Rows are points. Each copy is the shape, with its points in the same order, stretched, turned, moved and blurred by noise. Is it also mirrored, or only turned?

Shape:
[[  9 -26]
 [-51 -25]
 [ -2 -14]
 [ -5  50]
 [ 42  45]]
Copy 1 (5 x 2):
[[  9  15]
 [-56  18]
 [ -3   6]
 [ -3 -61]
 [ 49 -65]]
Copy 1 is: mirrored
Copy 2, 5 rows:
[[-17 -11]
 [ 37 -28]
 [ -2  -5]
 [ 22  47]
 [-23  57]]
Copy 2 is: mirrored

Shape (9 x 3):
[[-56 -19 -31]
 [  9 -39  74]
 [ -5  17 -34]
 [-13 -17 -37]
 [-34  -4 -23]
 [ 19  16  23]
 [ -2  17 -11]
 [ -9 -82  13]
 [ 18   8 -40]]
Copy 1, 9 rows:
[[-25 -27 -38]
 [  8 -41  96]
 [ 22  26 -28]
 [-16  15 -17]
 [  0 -11 -27]
 [ 48   7  39]
 [ 32  12  -3]
 [-65 -23  55]
 [ 14  48 -10]]
Copy 1 is: mirrored
Copy 2 (9 x 3):
[[  1  48  41]
 [-29 -66  40]
 [ 30  35 -18]
 [ 29  33  17]
 [  3  44  16]
 [ -7 -12 -28]
 [ 15  16 -18]
 [ 11 -17  90]
 [ 47  21 -17]]
Copy 2 is: mirrored

Shape (8 x 4):
[[-49  18  -5 -27]
 [ 22 -23 -36  24]
 [ 33  24  25  35]
 [-29  18  65 -30]
 [-32 -41 -17  21]
 [-34  24  12 -28]
 [ 48 -40   3  12]
 [-47  38  26 -30]]
Copy 1, 8 rows:
[[-20  29  -7 -37]
 [ 20  34 -27  59]
 [ -7  36  51  53]
 [ -1   2  63 -47]
 [ 39  50 -25   4]
 [-21  19  13 -31]
 [ 46  -5   5  64]
 [-33  23  28 -47]]
Copy 1 is: mirrored
Copy 2 (8 x 4):
[[-52  29  -2 -26]
 [  7  -1 -54  49]
 [ 60  25  10  24]
 [ -6  -6  65 -28]
 [-47  11 -12  55]
 [-29  18  14 -34]
 [ 32 -38 -24  50]
 [-34  31  30 -42]]
Copy 2 is: only turned
Copy 3, 8 rows:
[[ 17  -5   3 -39]
 [-16 -55 -19  35]
 [  0 -24  47  54]
 [ -8   6  61 -43]
 [ 11 -79  -5 -10]
 [ 19   8  28 -27]
 [-49 -60  13  37]
 [ 12  12  43 -36]]
Copy 3 is: mirrored
Copy 4 (8 x 4):
[[-28 -18 -18 -46]
 [ 18   7 -47  37]
 [ 55  29  10   3]
 [ 19 -34  37 -57]
 [-22 -25 -16  31]
 [ -6 -11  -6 -52]
 [ 59 -20 -31  36]
 [-13 -12   9 -66]]
Copy 4 is: only turned

Shape (11 x 6):
[[ 17   9  29 -25 -86   9]
 [ -3 -11  24  76  23 -79]
 [ 51  24  15  25   4   3]
 [ 17   2  31   7  -2   8]
 [ 37   4 -14  64 -24 -23]
 [ 35 -23  10   6  36 -13]
 [ 44   0 -22  19   7 -41]
 [ -8  13  23 -24  28 -47]
 [ 48  16 -45 -18  32  42]
 [-43 -13   8  51 -23  45]
 [ 27  -6  44   3  21  31]]
Copy 1, 11 rows:
[[ 57  -6  35 -50 -54 -14]
 [-20   8  39  37  67 -84]
 [ 23  -6  43  44   0   9]
 [  0 -16  36   9  -6   3]
 [ 52   3  13  30  34 -36]
 [-24 -22   8  51  -7 -17]
 [ 16  13   0  53  -8 -38]
 [-49  29  33  15 -29 -24]
 [ 11   6 -34  57 -34  58]
 [ 18 -13  -9 -44  54  21]
 [-17 -39  38  21  -5  25]]
Copy 1 is: mirrored
Copy 2:
[[  5  56  47  13 -61 -31]
 [ 18 -23  -9  48  60 -62]
 [ 49  32  14  39  15   5]
 [ 19  20  32  14  10   3]
 [ 31  16 -19  69   1 -19]
 [ 48 -15  21   9  20   5]
 [ 58  -5 -17  22   6 -23]
 [ 23   0  16 -41  33 -38]
 [ 52  15 -19  -6  -6  66]
 [-49   6   5  37   1  33]
 [ 25  12  53  14  21  26]]
Copy 2 is: only turned
Copy 3:
[[ 94  -7 -33  21 -42 -52]
 [-79 -11 -25  54  24 -45]
 [ 36   5 -25  38  50 -15]
 [ 39  -3   7  21   1 -16]
 [ 11 -21 -68  56  32 -14]
 [ 19 -46  -3   4  47 -22]
 [ 11 -19 -44  12  69 -26]
 [-11  -2  -1 -30  11 -33]
 [ 82 -30 -29 -22  61  48]
 [ 12 -31 -25  67 -59  46]
 [ 48 -15  31  28  26   5]]
Copy 3 is: only turned

Shape, 11 rows:
[[ 62 -42 -11  34  17  20  17  41]
 [ 51  -4  15 -40  -4  21  16  31]
 [-10  13  59 -31  18  55   5 -54]
 [  2  -1 -38  11  53  16 -42  -7]
 [ 25   9 -27  -9   7  -5  51  40]
 [-17 -59 -65 -22 -17  71  33  -5]
 [-16 -29 -62 -28 -46   3 -50  37]
 [-56 -42 -20  28 -19   7   5  -8]
 [-60   7  70 -32   3   3 -20  37]
 [-13 -10 -16  27  -7  20 -45  20]
 [ 12  -6  18  68  18  69  54   5]]
Copy 1:
[[  5 -17 -23  24  16 -76  20   2]
 [ 41 -20  43  13  23 -12  31  20]
 [-14  25  73   8  19  46  -2 -59]
 [-20 -11 -56   9  32  23 -28 -12]
 [ 27 -27 -18  52  -9  -2  46  25]
 [-41 -48 -26 -38   5  12  69 -49]
 [  5 -90 -26 -45 -23  20   5   9]
 [-50 -56 -27   9 -55   8   2 -59]
 [-34 -66  81  42 -20  41 -35  19]
 [-27 -26 -19 -11 -25  -5 -24  -4]
 [-57  48  -1  34 -24 -49  30 -30]]
Copy 1 is: mirrored
Copy 2:
[[ 32 -29 -34  84  27  35  -8  32]
 [ 23 -18 -50  51  24 -14  38  46]
 [  5  34 -50 -16  66   9  65 -28]
 [  9  32 -40   2  22  13 -45   3]
 [ 45   0  -5  45  -9  15  16  61]
 [ 11 -46 -56 -22 -14  77  11  28]
 [-21 -56 -41   9 -45 -20 -33  34]
 [  1 -41  15  -4  -3  45  -8 -21]
 [-47 -12  30  -2  53 -28  23  16]
 [-27 -10 -24  35  -4   7 -32  -2]
 [  9  11  -7  70  36  93  28  -6]]
Copy 2 is: mirrored
Copy 3 (11 x 8):
[[ 17 -14  22  61 -13  11  -6  59]
 [  1  47  -8  27 -15  13   1  24]
 [-39  12   0   9  14  30  19 -63]
 [ 25 -35 -21  11  55  -4 -49  -1]
 [ 26  17  -7   6   7  -9  31  47]
 [-27 -37 -70   3  -6  61  29  46]
 [  9 -12 -66 -44 -22   3 -59  39]
 [-32 -58 -17 -32 -11  -4   4  17]
 [-38  32  28 -75  11   7 -26 -19]
 [ 19 -36  -4 -22  -4  12 -41   8]
 [ 14 -42  48  25  -9  52  65   8]]
Copy 3 is: mirrored
Copy 4 (11 x 8):
[[  46  -40   22   10   23    8   -7   32]
 [   3   -9   54  -39   -3   -8   -2   27]
 [ -42  -41   41  -16  -25   16  -12  -63]
 [ -12  -12  -37   -1   23   57   -5  -13]
 [  25   20   34   -5    7    1   42   21]
 [   8  -64  -25  -16  -48   15   62   20]
 [ -30   14  -54  -25  -23  -19   13   54]
 [ -23  -23  -42   35  -14  -25   36  -11]
 [-104   10   38   11    6  -37    6    3]
 [ -22   -6  -32   23   -7   13  -19   15]
 [  36  -56   41   62  -23   35    3  -16]]
Copy 4 is: only turned

Shape (12 x 9):
[[ 23   3   5  19 -55   5  33 -32 -10]
 [ 11  -4 -23  27   7  11 -22 -55  18]
 [ 22   4  46  25  57  10 -26  -2 -29]
 [-21 -17  28  27 -29 -50 -13 -28 -22]
 [ 21  22  30  28   6 -46  19 -49 -24]
 [ 11   0  51 -70 -37   2  28 -18  14]
 [-11  54  44  26  -5 -63 -20  24 -29]
 [-25  29  17  35   0 -15  47 -19  -9]
 [ -2  20 -24  30 -47 -10  28 -35  41]
 [  3  -7  -8 -26 -10   7 -28 -48 -38]
 [ 16 -19   1 -86   2 -10 -35  83  36]
 [-12   5   7   6 -47  -7 -36 -36  12]]
Copy 1, 12 rows:
[[-42 -19  30  17 -12  19  35 -19  72]
 [ -8 -53  27  24 -40   7   5 -19   5]
 [ 13 -31   2  -9  15 -21  77   5 -66]
 [-60 -56 -28  17 -37  -7  21  45  30]
 [-21 -42   5  38 -38 -41  74  28  19]
 [ -6  11  37 -46  10 -41   4  25  34]
 [-30  13 -26  43 -46 -21  59  72 -14]
 [ 16 -19  -9  36 -25  21  68  44  47]
 [-15 -12  37  52 -45  24  -5  20  75]
 [-27 -41  -8 -29 -38 -11  13 -30  -1]
 [ 35  34  -4 -47  34 -59 -77   2 -64]
 [-53 -28  17   8 -46   6 -22  21  15]]
Copy 1 is: mirrored
Copy 2, 12 rows:
[[ -7  -3  51  -8 -13   3 -30 -27 -55]
 [-10 -19   8   9 -13  13 -25 -60   3]
 [ 37 -35  15  -2  80  -1 -46  18  -3]
 [-34 -12  41  15  41 -15  -4  -1 -58]
 [ -9 -53  32 -18  52  23  -6 -18 -69]
 [-10  27  43 -84  40  -2 -15   2 -32]
 [ 43  11  -9  10  54 -14  22  40 -64]
 [ 10   0  61  27  21  45   8 -22 -54]
 [-10  14  33  16 -58  29  27 -63 -34]
 [-27  10  -8 -30  27   0 -65 -10 -25]
 [ 30  71 -33 -67 -12 -56  17  91  49]
 [-18  28   2  -8   3 -18  -9 -40 -32]]
Copy 2 is: only turned

Shape, 15 rows:
[[-51  25  15  15  35  -3  36  38  15   8 -23]
 [-55  26 -32  -7  64  19  37 -33  -3   7  -7]
 [-23  -8  -1  17 -51  18   6 -53 -10   3  -6]
 [  6  17   1  26 -31  54  -5 -25 -44  26 -54]
 [ 31 -33  17  25  32  40 -28 -33  -7  13  -1]
 [ 24   7  -9  27  30 -37  -2  57  25 -98  44]
 [ 43   4   2  17  -9  21  -3 -22 -30 -39 -40]
 [  9 -42 -42   1  56 -50 -17  63   7 -54  22]
 [ -1 -35   3  -3 -27  20  17 -17 -31 -41 -10]
 [-60  12 -33 -32  39  25  45  24  18  -1  -6]
 [-51  15  41 -42  37   4  38 -26 -25  26 -17]
 [-22  19 -12 -32  12 -54 -47  35  28 -63  -9]
 [ 50  11  13 -26 -15 -14  22   2  18   0   2]
 [-54 -20 -17  -9  61 -27  44 -20  32  -4 -39]
 [ 17 -16   9 -20   6  -8 -25  40  47 -86  -2]]
Copy 1 (15 x 11):
[[ -3  -1  50 -16  31   4 -10  -4  50  24  22]
 [ 18  11  95  -9   9  -3 -36 -18  -1  26 -23]
 [ 57  25   8 -58 -40  20   1   6   0  -8  -5]
 [ 44  34 -11 -73 -43  18 -54   9  16  67  22]
 [-40   5  20 -17 -36   7   4  -2   0  47 -23]
 [-44   9 -26  58  37 -85  44 -13   2 -36 -10]
 [ 11  22 -21 -38 -25 -23 -21  -5 -22  39  21]
 [-59   3 -19  35  80 -43  41 -19  -4  -3 -49]
 [ 39  21  -7 -18   3  14  14  13 -30  23   8]
 [ 39  23  66   9  39  29  -7 -27  18  22  -4]
 [ 31 -22  78  -3  18  40 -47  16  -1  13  38]
 [-35  14 -26   3  47 -18 -25 -10  -5 -66   7]
 [  8 -39 -12   7 -12  -9   7 -51 -20  -1  16]
 [-26  -2  91 -24  50   9  12 -27 -18  15   1]
 [-41  32 -27  29  33  -4  29 -26 -10 -31  28]]
Copy 1 is: mirrored
Copy 2:
[[ 55  39  16   1  35   4 -21   2  11 -37  38]
 [ 26  21  27 -18  47  -7   1  28 -59 -10  33]
 [  0 -25   5   4   5  26  37  -5 -18   5 -19]
 [  5 -30  70  38 -18 -49  60 -12 -13 -51 -19]
 [ 43 -11  24  32 -22 -62  43   8  31  28 -12]
 [-16  70 -50  -9  36  -1 -16 -75  79  22 -42]
 [ -7  13  43  22  -4 -37  73 -40  25 -10 -49]
 [  4  57  -7 -61   3 -10 -62 -19  34  38 -32]
 [ 18   4  36  13   2  29  32 -43  -5  15 -48]
 [ 26  34  35  -4  49  36 -56  31 -51  -8  17]
 [ 59  31  47  12  -9  12  11  12 -40   3  64]
 [-67  40  12 -57  29  26 -26 -38  66  28   5]
 [  0  64  -7  21 -31  25  23   7  28   0 -18]
 [ 54  40  24 -62  57  38  -1  49 -20  -7  17]
 [-27  51   3  -4  38  36 -10 -48  94  48 -26]]
Copy 2 is: only turned
Copy 3, 15 rows:
[[-50  34   7  14 -27 -59  -5   2  18  -8   1]
 [-91 -18  30  46   4 -15  13  14  22 -19 -38]
 [ 47 -41  25  16  -1  27   0  62  34 -14  16]
 [ 50 -19  28  25 -40  58  16  13  53 -26 -13]
 [ 25 -15  36  22   6  26  43 -14 -11 -59 -11]
 [ -6  51 -57 -12 -40 -41 -12 -27 -54  56  76]
 [ 39   2 -24  29 -53  56   0 -10  17  -6  28]
 [-41  78 -24  44   5 -34 -16 -38 -59  57  25]
 [ 39 -23 -14  43 -30  18 -24  14  30  22  42]
 [-75  14  -5  34  10 -52  12  -3  38  24 -33]
 [-60 -20  24  32  -1 -32 -50  -1  40 -53 -24]
 [-30  83 -36  -4  24  -5 -43   0   6  32  58]
 [ 16  15 -46 -21  -1  -6 -22  -8  -6 -25 -18]
 [-92  32  -1  58  18 -35 -26  17  12 -43 -37]
 [ 26  53 -71  -5   1 -17   0 -22   2  15  68]]
Copy 3 is: mirrored
Copy 4, 15 rows:
[[  2   8  43  78 -15 -24 -40 -37 -51 -15 -12]
 [ -1 -31  81  20  39  -6 -66 -31   3 -56 -12]
 [-32   5 -23 -16 -42  27 -56  23  37 -18 -22]
 [-12   9  31 -25 -54  -1 -31  47 -14  19  27]
 [ 21 -12   1 -24  48  52 -14  34   7 -14  40]
 [-13 -30 -60  73  43 -70  34 -15  23 -19   7]
 [ -5 -22   3 -14 -17 -44   5  64  24   5   9]
 [ -3 -66  -3  46  74 -37   8 -76  14  35  12]
 [-68  -3 -17 -14   0 -15 -25  26  26  -2 -31]
 [-41   8  74  53  26  -7 -47 -51  13 -28 -18]
 [-16  17  61 -23   7   0 -61 -22 -31 -62 -56]
 [ 23  -9 -33  28  20 -71  -1 -68  38  23  -4]
 [-21  -5   3 -19 -24  11  27  26  18 -13 -16]
 [ 15 -64  40  48  41  13 -54 -42  11 -19 -65]
 [ -9  21 -51  36  30 -36  31  -9  45  13 -12]]
Copy 4 is: mirrored
